Each row is a point. Each copy is the shape, with its points in the same order, stretched, turned, moved and blurred by noise. Say if it was mirrored as well.

Shape (8 x 3)
[[ -7.0  23.7 -16.7]
 [ -3.0  21.7  -2.2]
 [-14.2  22.6  -1.8]
 [  5.5 -21.2   9.5]
 [-11.5  22.2  -9.3]
 [ -7.1 -17.4  19.4]
 [-11.0 -13.0  -1.7]
 [-10.5   4.7  -6.2]]
Copy 1 (8 x 3)
[[ 25.8  -9.1 -10.4]
 [ 16.1 -10.5   3.6]
 [ 21.7  -6.2   5.0]
 [-21.2  18.4  16.1]
 [ 24.2  -6.7  -0.9]
 [-17.8  18.6  25.4]
 [ -0.6  18.4   8.4]
 [ 11.3   6.1   1.8]]
Copy 1 is: only turned
Copy 2 (8 x 3)
[[ 15.9  -2.5  28.1]
 [ 23.2   7.2  15.7]
 [ 28.9  -5.5  12.5]
 [-25.5   9.3 -23.2]
 [ 21.5  -4.1  19.8]
 [ -7.8  -0.1 -34.5]
 [-16.8 -11.5 -14.4]
 [  1.6  -6.5   3.3]]
Copy 2 is: only turned
Copy 3 (8 x 3)
[[-16.7  29.6  13.4]
 [ -0.4  19.5  15.0]
 [  5.5  28.7  11.2]
 [ 10.7 -20.0 -10.5]
 [ -6.6  29.1   9.3]
 [ 29.2 -10.9 -16.5]
 [  5.2   2.1 -17.2]
 [ -1.2  15.9  -2.6]]
Copy 3 is: mirrored

Shape (10 x 4)
[[  7.5  -6.6   5.7 -22.9]
 [ -5.9   5.9 -21.7  -6.2]
 [  6.4 -15.1  -7.1 -29.9]
 [ -9.0   4.1  -7.2  -1.6]
 [ -1.1   6.3 -23.8   8.9]
 [ 22.8 -13.9  16.4 -23.9]
 [ 13.5  13.6  -1.1  -2.8]
 [  4.4  12.8 -14.7   8.3]
 [  9.9  -3.6   8.9   6.2]
 [-13.0  12.5   4.3  -3.5]]
Copy 1 (10 x 4)
[[  3.4 -26.3  10.9  14.5]
 [-15.9 -18.4 -22.0  -9.1]
 [ -0.7 -39.7   7.7   4.9]
 [-14.4  -8.2  -8.5  -4.6]
 [ -5.9  -5.6 -27.4 -17.6]
 [ 22.8 -25.3  21.0  21.9]
 [  8.8  -4.9 -12.9  11.6]
 [ -1.3  -0.7 -25.1  -6.5]
 [ 12.8   2.5   5.2   0.6]
 [-21.0  -0.5  -4.5   6.1]]
Copy 1 is: mirrored
Copy 2 (10 x 4)
[[-20.8  22.4   5.9  -6.5]
 [ 24.3  -1.0   6.9  -6.2]
 [-18.5  22.3  23.1   5.7]
 [ 11.6  -1.4  -0.4 -11.4]
 [ 30.0  -6.4  -2.4  -2.6]
 [-40.4  36.9  -0.3  -1.6]
 [  7.4  16.8 -17.4 -18.4]
 [ 26.3   1.2 -12.5 -11.6]
 [-12.8  12.8 -17.1  -7.4]
 [  8.7   3.1  -8.9 -25.4]]
Copy 2 is: only turned
Copy 3 (10 x 4)
[[-27.7  -5.0  -0.2   1.5]
 [  8.5  11.7  -3.2 -19.0]
 [-23.9 -11.6  -2.7 -17.4]
 [  5.8  13.3  -4.2  -5.7]
 [ 12.1  20.7   8.8 -13.7]
 [-47.8 -10.7  10.2  13.1]
 [-15.3  22.8   9.8   5.1]
 [  2.0  27.0   6.5  -4.3]
 [-20.7   8.0  14.3  16.1]
 [  6.1  10.4 -13.3   4.5]]
Copy 3 is: only turned
Copy 4 (10 x 4)
[[  8.5  21.3  25.0 -17.3]
 [  0.8  26.3 -18.9  17.5]
 [ 19.8  35.6  20.9  -8.9]
 [ -7.0  10.4  -6.4  15.9]
 [  4.0   9.4 -36.0  19.8]
 [ 19.8   6.3  36.9 -36.6]
 [ -3.2   1.7  -9.6 -13.5]
 [  0.3   1.7 -29.3  11.4]
 [  5.2 -19.6   6.9  -8.9]
 [-26.3   6.1   3.9  12.4]]
Copy 4 is: mirrored

Shape (9 x 4)
[[-10.2 -19.6  -7.3 -25.1]
 [-11.6 -25.0 -10.5  -6.8]
 [  1.2 -23.6  -3.1 -22.1]
 [-22.0   0.4  14.0   2.1]
 [-18.9  10.1   9.1   3.3]
 [  7.8   3.5   1.2  15.4]
 [-14.7 -16.8  11.2  -6.0]
 [-16.7  11.8  -2.7  -4.2]
 [  5.1   2.7  14.6   4.8]]
Copy 1 (9 x 4)
[[ 10.1   2.9  28.9 -14.4]
 [  9.4 -10.0   1.8 -17.2]
 [ 30.0   2.3  17.1  -7.7]
 [-13.5 -13.0  20.2  20.7]
 [-20.1  -5.7  19.8  11.8]
 [  3.3  -4.3 -17.0   9.9]
 [  8.9 -11.2  19.0  11.7]
 [-20.0   4.2  17.0  -2.0]
 [  8.4  -3.3   3.0  24.4]]
Copy 1 is: only turned
Copy 2 (9 x 4)
[[  3.0 -17.2 -32.8 -33.5]
 [-17.6 -24.1 -26.4 -18.8]
 [  2.7 -21.7 -15.3 -38.8]
 [ 11.7 -12.3 -17.7  30.5]
 [ 10.8   2.4 -12.0  35.9]
 [ -9.0  10.7   6.0  15.1]
 [  6.8 -27.6 -18.2   4.8]
 [  6.8  10.5 -22.6  19.8]
 [ 11.6   2.3   7.3  17.0]]
Copy 2 is: mirrored
Copy 3 (9 x 4)
[[-17.5  18.7 -32.3   2.7]
 [-31.6   4.8 -26.4   0.9]
 [-21.4  12.8 -37.1  -7.6]
 [ -7.4   9.1  14.2   3.6]
 [  6.8   4.4  17.5   5.2]
 [  9.7 -18.4   6.7 -10.5]
 [-27.2  14.9  -7.1  -0.3]
 [ 14.5   2.2   8.6   4.0]
 [  5.9  -4.2   5.8  -9.3]]
Copy 3 is: only turned

Shape (11 x 6)
[[-21.0  -9.1  -8.6   0.7   3.8  -7.3]
 [  1.9 -10.7  79.6 -10.0   5.8   1.2]
 [  2.2  -7.9  -7.4 -10.7  -2.7   5.7]
 [  6.1   0.9   0.5  18.6   1.9 -19.9]
 [-11.2  -2.8  11.0   1.7 -28.3 -30.7]
 [  4.0 -19.7 -14.5  -6.0   5.5 -16.7]
 [  4.3 -17.6  23.4   2.4 -10.7  -1.7]
 [ -2.4   1.2 -11.7 -11.2   5.1  -2.9]
 [  4.6  -1.6 -11.7 -12.6   0.6 -18.9]
 [  1.8   1.1 -13.9 -11.3  -0.1   6.3]
 [  1.1  -5.6  -3.4 -12.0  -3.3 -12.1]]
Copy 1 (11 x 6)
[[ 11.7  -8.3 -16.7 -12.2  -5.7  -1.9]
 [-42.6  24.1 -25.0  40.6  47.4   5.9]
 [-13.6  10.5  -3.3 -12.5 -11.2   9.2]
 [ 20.7   9.4   4.8   8.7   6.1 -33.9]
 [ -5.0  -4.1 -10.0 -18.6  28.3 -32.1]
 [ -5.5  23.9 -10.7  -0.9 -11.5 -18.9]
 [-13.5  20.8  -9.2  -0.7  21.2  -6.8]
 [ -7.0   1.7  -2.8  -7.6 -14.8   3.1]
 [-14.9  11.9  -4.0  -2.8  -9.3 -16.8]
 [-11.4   2.6   0.8 -14.3 -16.6   9.7]
 [-15.4   9.8  -7.4  -6.5  -4.0  -8.5]]
Copy 1 is: only turned
Copy 2 (11 x 6)
[[ 20.7   4.6   3.0   9.6  21.0   6.0]
 [-48.0 -10.3  23.4 -27.8  22.4  60.7]
 [ -9.3   3.5   8.5  -6.4  12.4 -11.0]
 [ 15.2  -5.1 -10.2  -2.5 -15.7   8.5]
 [ 21.4  15.8   3.7 -31.5   0.1  22.0]
 [ 15.9 -14.5  12.0  -8.6  13.0  -6.5]
 [ -8.7  -4.8  -0.9 -22.2  17.9  20.3]
 [ -1.5   6.8  14.1   1.9   2.1 -12.0]
 [  6.3   2.6  21.5 -10.7  -5.2 -10.2]
 [ -9.2   9.4   9.6   0.6   2.7 -18.3]
 [  0.8   3.1  16.6 -13.6   5.0  -2.5]]
Copy 2 is: mirrored

Shape (11 x 8)
[[ 23.9 -11.2 -10.1  -7.2 -21.2  -2.5  -1.7  -1.8]
 [-12.7  -5.4 -16.9   3.1   6.8   4.7 -12.0   1.9]
 [ 13.9  22.2  17.5   2.1 -10.5  25.1  21.9 -20.8]
 [ -1.4   6.3   6.6  17.0   6.6 -21.2   6.5  -6.5]
 [  1.0  16.2  17.7 -13.6  10.7  11.7   3.1 -22.3]
 [  2.3  20.7 -10.8  -4.0  17.5   2.8   4.0 -13.8]
 [ -0.8   1.6   4.5   6.1  13.8 -19.7  12.8  18.3]
 [  2.6  30.0  11.0  -9.0  -9.7  20.7  -0.9 -22.2]
 [ -5.2  11.5  -6.9  11.0   3.3  -0.7 -19.8  11.9]
 [ 18.3  -8.0  -6.0   5.7  19.3  -9.0  -7.2   4.1]
 [ 13.7   7.7 -11.5 -11.4 -26.4   7.3  -9.5   0.2]]
Copy 1 (11 x 8)
[[ -0.2  19.9  -2.1  -6.4  -6.9 -17.5 -20.9 -29.3]
 [  2.8  -5.3  15.7 -28.9 -11.9   6.1  12.0  16.5]
 [ -2.2  -0.8 -28.7  26.0  17.0  28.3 -17.5 -12.5]
 [  0.5 -26.1   5.8   2.9   3.5 -10.5  -6.5   0.8]
 [-21.1   6.9  -1.0  19.3  17.6  38.3  -0.1  10.1]
 [ -8.3  -7.6   2.0  -1.8   8.3  25.5 -14.9  20.4]
 [-10.7 -28.9   1.7  19.6 -14.8 -21.0  -5.6  16.2]
 [-12.1   4.8 -10.1   8.9  12.0  51.9  -6.3 -11.1]
 [-14.1 -18.2   7.3 -25.8 -16.4   5.8  12.4   7.8]
 [-26.7  -2.6  10.0 -10.9  -0.4 -21.3  -5.9  12.9]
 [ -5.2  11.5  -9.1 -10.4 -13.5  10.5 -13.3 -27.7]]
Copy 1 is: mirrored
Copy 2 (11 x 8)
[[-42.0  -1.1   3.7 -12.8   9.4 -25.0   8.1  -4.7]
 [ 12.0   6.5   9.8  -7.5  27.0  -4.4  -4.3  -3.1]
 [-30.5  -5.0 -11.0  35.1 -23.2 -49.8  17.7  33.3]
 [-10.9   1.8   5.5  -6.3 -11.4   0.3 -16.5  -7.5]
 [-23.2  18.5  -6.5  35.9  -7.4  -7.5  14.7  17.3]
 [-17.8   3.1  -9.0  28.9   8.0 -11.9 -13.2   6.8]
 [ -4.4 -11.1 -13.4  -7.6  -5.3   9.2  -6.3 -19.0]
 [-35.1   0.4  -1.1  27.7  -8.4 -24.9   9.1  41.4]
 [ -3.2 -16.5  17.2  -9.1  16.3  10.3  -7.8  10.6]
 [-12.8   0.8  12.9   6.9  15.9   4.1  -2.6 -26.1]
 [-41.0  -9.1   4.4 -11.3  12.3 -20.7   6.6  20.2]]
Copy 2 is: only turned

Shape (13 x 8)
[[  4.7 -15.5 -33.9  17.6 -22.2  -3.3  -6.0  -6.8]
 [ -3.2  17.2   8.2   8.8   4.7   4.3  -8.3 -32.5]
 [-34.0 -12.2   9.7   0.3   3.8   5.1 -10.0  -1.8]
 [ -9.0  16.0  18.0  -3.8 -12.2   2.0 -12.2  10.3]
 [  2.1 -14.4  10.6  -0.8 -40.6   2.7   5.7 -10.2]
 [  1.4  -9.6   8.9  -1.5 -13.9   8.5   0.6   9.8]
 [  4.9 -10.0  19.5   0.0  -0.7 -33.4 -10.3   6.8]
 [  6.0 -15.9  12.8  13.6   1.7  -2.3  -2.7  10.6]
 [  8.9 -10.8   9.7   0.8 -44.7  -6.3  -8.0  10.5]
 [-12.1 -14.5  -4.1  -2.3   1.0  -4.3   5.3   7.5]
 [-14.3 -15.4 -55.9   4.8  -4.8 -19.7  12.4 -13.0]
 [  7.4  -5.7  -0.8  25.9   3.7  -2.2  -7.7  -5.9]
 [-57.6  14.7   9.5   3.1  -3.3   3.3  14.5  10.2]]
Copy 1 (13 x 8)
[[-28.1 -21.2 -22.4   0.1 -16.2   9.0  17.0  10.0]
 [-12.5  17.3 -16.2   6.1 -10.5 -22.6   1.0  -2.3]
 [ -7.6  15.2  -2.8  -9.8  15.6  -3.6  15.8   6.0]
 [ -3.2  10.6   6.6  23.2  10.5   2.0  -1.2  -9.4]
 [-29.1 -16.1  -5.0  40.2  10.9 -15.1 -15.7   8.2]
 [-11.6   0.5  -8.2  15.7  10.9  10.6  -9.7   0.8]
 [  9.6  -4.0 -15.9  19.3  16.0   0.0  15.9  -3.1]
 [ -4.4   5.0 -24.5  11.9   3.9  18.2  -2.2   7.9]
 [-27.3 -19.1  -5.2  47.5  13.9   1.2  -8.3   3.2]
 [  4.9  -2.1  -4.2  -8.8   7.1   7.9  11.4   8.0]
 [  0.5 -25.8 -14.4 -43.2 -19.1  -7.1  39.8   8.9]
 [-11.1   7.5 -26.0   8.2 -12.6  11.9   7.8  12.3]
 [ 21.4  20.8  36.1 -12.3  10.3 -12.0  15.4  12.7]]
Copy 1 is: mirrored
Copy 2 (13 x 8)
[[ 22.0  18.9 -16.5  -3.9  -9.3   0.2   9.2  29.0]
 [ -1.0   8.7 -14.5   1.3  10.6   4.9   6.3 -19.0]
 [ 25.0  16.5  18.6  -3.1  -8.4  18.4  17.5 -10.1]
 [-10.5  10.1  20.0 -13.5  -5.3   7.8  11.3   4.0]
 [  1.6   2.9 -10.5  -0.6  -0.5  25.5  22.3  35.4]
 [  4.2  -2.2  12.5  -4.0  -1.5  12.0  13.9  23.3]
 [ -4.3   0.0   4.5 -15.8 -47.4  14.9  13.2  -7.3]
 [  6.9 -10.0   8.5  -9.8 -16.3   7.3  18.6   8.5]
 [ -8.1  10.6   0.0 -12.6 -18.9  15.8  25.5  38.0]
 [ 20.6   1.3  12.6  -5.5 -12.3  16.5   1.1  12.3]
 [ 42.0  20.4 -18.0  -2.5 -11.9  11.9 -21.7  22.6]
 [  9.1  -2.8  -7.0 -10.8  -6.6  -1.5  16.2  -0.1]
 [ 25.9   5.1  33.0 -23.4  18.6  31.7  -2.7   0.3]]
Copy 2 is: mirrored

Shape (14 x 9)
[[  0.6  -9.2  -9.9  12.4 -37.7  -0.9  11.2  -8.8   5.9]
 [ 17.4  -2.7 -17.8   3.4   7.3  25.1  -4.0 -23.8  10.3]
 [ -1.9   4.8 -11.7  13.3  17.2  12.5  -7.5 -19.5 -23.5]
 [ -4.0 -11.1  -4.5   7.6   4.4   3.3 -24.5   9.5   3.3]
 [-11.7 -13.8  -4.9   2.5 -14.6 -16.9  -1.6   8.7  30.4]
 [  1.6  14.9  27.2   7.8  -7.1   8.6   9.5   1.1  13.3]
 [-17.3  18.6   4.0   9.2   7.5  -7.7  -5.8   3.4 -14.1]
 [-24.5  16.5 -31.1   3.9  -4.4   5.0  25.6  -9.5   8.4]
 [  5.4 -14.1  -1.4  24.5 -12.9  -5.2  15.4   3.4   7.4]
 [ 14.5 -32.2   0.5  -2.1   3.1 -10.0  27.0   3.8   8.8]
 [  9.1   9.2 -10.5 -14.0  10.4  -8.3  -4.2  -2.0  -8.2]
 [-14.3 -22.3  -5.7 -22.1  15.2  -9.8  15.3  10.6 -15.9]
 [ -1.0  22.2 -15.0   7.7   2.0  21.5 -11.2   3.9   3.4]
 [ -4.2   5.9   7.5  -0.3  -3.8   1.9  -3.2  -3.9   6.9]]
Copy 1 (14 x 9)
[[ 25.9  22.9   3.9  -8.7  31.8  12.8  15.9  -9.3  10.3]
 [-28.2  12.6  -6.4   2.6  15.1  18.1  -3.4 -16.2  19.8]
 [ -7.5   6.9   2.3  12.3  -5.0  25.8  -6.7 -21.4 -26.0]
 [-14.0  11.5  -7.8  13.3  -9.4  -3.0   9.7  18.9 -10.4]
 [ -8.1  10.9   6.6  -8.6  30.7 -24.7  13.1  19.1   6.1]
 [  6.4  -5.5 -29.4  -7.4  10.1  -9.9 -15.2  -1.5  -3.7]
 [  2.2  -3.4  -8.8  -3.9   2.5   7.8  -3.0  -6.6 -45.7]
 [-12.1  -8.8  -2.6  -3.2  72.8  21.8   8.7 -31.3 -16.1]
 [ 14.8  12.7   9.0   8.8  18.0 -16.3  17.8  -9.6   6.3]
 [  7.1   0.5  31.5   0.4   8.5 -24.6  17.6   0.2  35.8]
 [-13.0   2.4   2.9 -24.7  -0.9  14.4  10.4  -5.8 -12.5]
 [  3.4 -15.8  26.1   3.5   1.7   2.1  11.3   8.4  -0.4]
 [-22.8   1.1 -37.7   3.1  20.0  22.6   9.3 -10.1 -20.6]
 [ -2.4   2.6 -10.9  -8.8   8.2   3.2  -7.8   3.3  -7.6]]
Copy 1 is: only turned
Copy 2 (14 x 9)
[[ 43.5  -5.8  28.6  26.0  15.0  -2.0   5.8 -11.4  -3.5]
 [ 30.8   2.1  15.8  18.4 -28.8 -14.0  24.3  32.1   8.4]
 [ 29.5 -12.1   1.0 -10.6 -23.4  17.6   9.3  26.1 -12.0]
 [ 12.7   0.5  16.3   0.9  -5.3   4.6 -36.0   1.5  12.7]
 [  8.9  17.1  25.0   7.6  -0.1  10.8 -18.1 -31.0  12.9]
 [-23.1 -16.5  22.9  14.3   2.6  -6.4  17.3  -1.4  13.9]
 [ -8.4  -6.1   9.8 -21.2 -12.1  15.5  -9.8 -13.3  -8.0]
 [ 23.1  20.5  35.2   3.3 -23.6  19.5  31.1 -16.0 -32.2]
 [ 20.9  -0.1  21.5   7.9  25.4  21.4   1.9  11.6   7.2]
 [ 19.1  17.7 -14.6  18.9  12.5  20.3  -3.9  17.2   7.0]
 [  2.9  11.6 -17.6 -12.3 -21.4  -7.6  -7.3  -5.6  -5.7]
 [ 13.4  22.3 -26.0   9.0 -14.9  29.9 -31.2  -9.2 -20.2]
 [  4.0  -1.2  32.8   1.3 -15.6 -18.1   3.8   7.5  -4.6]
 [ -3.1  -3.8  12.9   6.2 -13.7  -5.7   0.9  -9.3   7.2]]
Copy 2 is: only turned
